Every row gives one point. Examples show where two turns around zero, p and q, send a point. Write where each new point lands after one turn and then the other. Backwards means that the second turn is done in reverse. Each puzzle has new turns, and all numbers are rounded.
(in the rows, 128 means zero)

Turn p:
[114 165 122] -> [ 90 118 132]
[104 154 110] -> [ 99 102 137]
[163  96 153] -> [164 165 113]
[105 137 114] -> [116 106 141]
[143 119 117] -> [139 124 111]
[140  97 153] -> [160 154 133]
Turn q:
[108 154 105] -> [143 150  98]
[143  78 147] -> [111 117 180]
[113 155 133] -> [149 123 105]
[148 125 127] -> [109 122 129]
Where do these land?
p, then q backwards: [138 121 163] -> [107 113 101]
p, then q: [108 153 105] -> [149 142 159]
p, then q: [123  88 104] -> [ 87 119 148]
q, then p: [143 150 139] -> [148 108 127]

Turn p:
[139 100  97 123 110 132] -> [113 137 151 125  97 107]
[127 150 163 157 145 123] -> [155 122 127 130 162 159]
[127  87 125  98 106 123] -> [ 87 125 144 148 117 103]
[137 145 128 114  98 123] -> [112 114 128 100 137 114]
[131 144 119 145 162 114] -> [144 147 115 122 123 162]
[112 155 131 125 129 114] -> [127 111 106 116 133 144]
[138 153 137 159 154 121] -> [158 141 125 117 143 161]
[154 102 118  86 127 154] -> [105 160 128 138 125  81]
[ 89 116 133 146 121 149] -> [152  96 130 155 115 121]
Turn q:
[116 116 117 120 111 141] -> [142 130 114 140 126 108]
[138 113  86 141 147 132] -> [139  94 144 117 102 111]
[124 138 142 171 143 151] -> [133 154 144  84 123 123]
[133 177 146 124 136 124] -> [116 135 148 118 171 145]
[124 124 148 122 139 126] -> [113 133 114 120 130 137]
[127 122 100 123 138 138] -> [135 104 130 124 123 109]
[119 124 139 109 117  60] -> [133 114 110 162 128 188]
[142 110 147 113  92 152] -> [114 160 118 159 122 103]
Where do these land?
q, then p: [225 136 130 174 128 139] -> [125  51 124 149 200 136]
p, then q backwards: [108 116 124 134 141 140] -> [127 112 116 125 108 117]
q, then p: [119 124 139 107 128 124] -> [139 132 124 129 105 131]
p, then q: [122 137 122 106 143 136] -> [148 109 140 132 130 127]
p, then q backwards: [106 143 126 121 112 144] -> [114 115 105 115 140 136]
q, then p: [116 117 103 122 118 114] -> [129 142 159 124 122 125]
q, then p backwards: [120 114 142 120 119 134] -> [126 130 123 111 145 133]
q, then p backwards: [109 136 137 140 135  91] -> [121 148 131 154 147 104]

Turn p:
[127 160 136 142 158 107 142 115] -> [155 105 125 129 104 100 118 113]
[159 118 122  93  95 150 146 145] -> [126 152 153 161 139 168 150 131]
[104 113 122 103 112 126 138 136] -> [125 133 130 111 125 148 159 142]
[123 139 179 160 150 116 117 128] -> [150 107  88 125 149 100 116 104]
[142  92  82 120 110 147 140 157] -> [ 85 170 138 148 113 149 145 145]
[113 146 145 125 186 130  76 101] -> [153 119 138  94 157  65  99 139]
[110 166 136 155 138 113 123 145] -> [126  84 111 136 121 100 130 126]
[137  96 123 122 103 159 165 117] -> [113 161 141 126 123 167 142  97]
[146  97 101 111 105 106 130 132] -> [124 155 125 136 111 162 123 159]
[119 153 134 149 123 125 104 104] -> [126  94 130 114 137 121  98 124]
Turn q:
[130  93  98 165 118 143 103 103] -> [190 131 130 126 127 119 158 142]
[111 134  96 117 118 157 105 106] -> [159  96 116 127 134 160 141 130]
[146 100 107 135 154 135 140 157] -> [125 152 143 135 170 118 151 135]
[122 124 156  97  99 106 124 136] -> [105 100 144 140 107 114 102 140]
[106 144 163 146 159 134 147 113] -> [126 167 111 109 120 145  91 124]
[120 166 118 141 124 151 160 162] -> [106 122  93 101 164 120 123 104]
[169 141 155 110 105 146 155 116] -> [114 114 166 100 120 123 115  86]
[125 103 102 130 124  89 116 113] -> [132 129 133 139 104 122 162 164]
[124 149 158 112 152  90 101 147] -> [ 93 143 116 175 105 131 109 126]
Where do these land?
q, then p: [119 130 132 149  91 124 137 127] -> [140 140 122 130 118 149 126 162]
q, then p: [118 172 107 110 104 140  80 136] -> [ 85 172 124 108 107 143 100 113]
q, then p: [150 103 122 124 132 116  93 120] -> [128 120 101 151 126 139 119  95]
q, then p backwards: [ 65 115 135 160 119 125 118 132] -> [136 114 138 133 146  70  92 132]
p, then q backwards: [139  83 145  92 116 121  96 130] -> [ 95 102 110 142 173 147 145 130]
p, then q backwards: [126 111 117 137 133 156 148 142] -> [156 143 128 131 146 108 137 135]
p, then q: [114 150  92 119 138 126 151 133] -> [120 111 137 110 116  94 104 139]
p, then q: [157 141 151 140 153 117 169 141] -> [146 136 129 101  95 108 165 111]
q, then p: [164 148 151 121 167 127 162  91] -> [147  88 172 105 159 143 139 104]
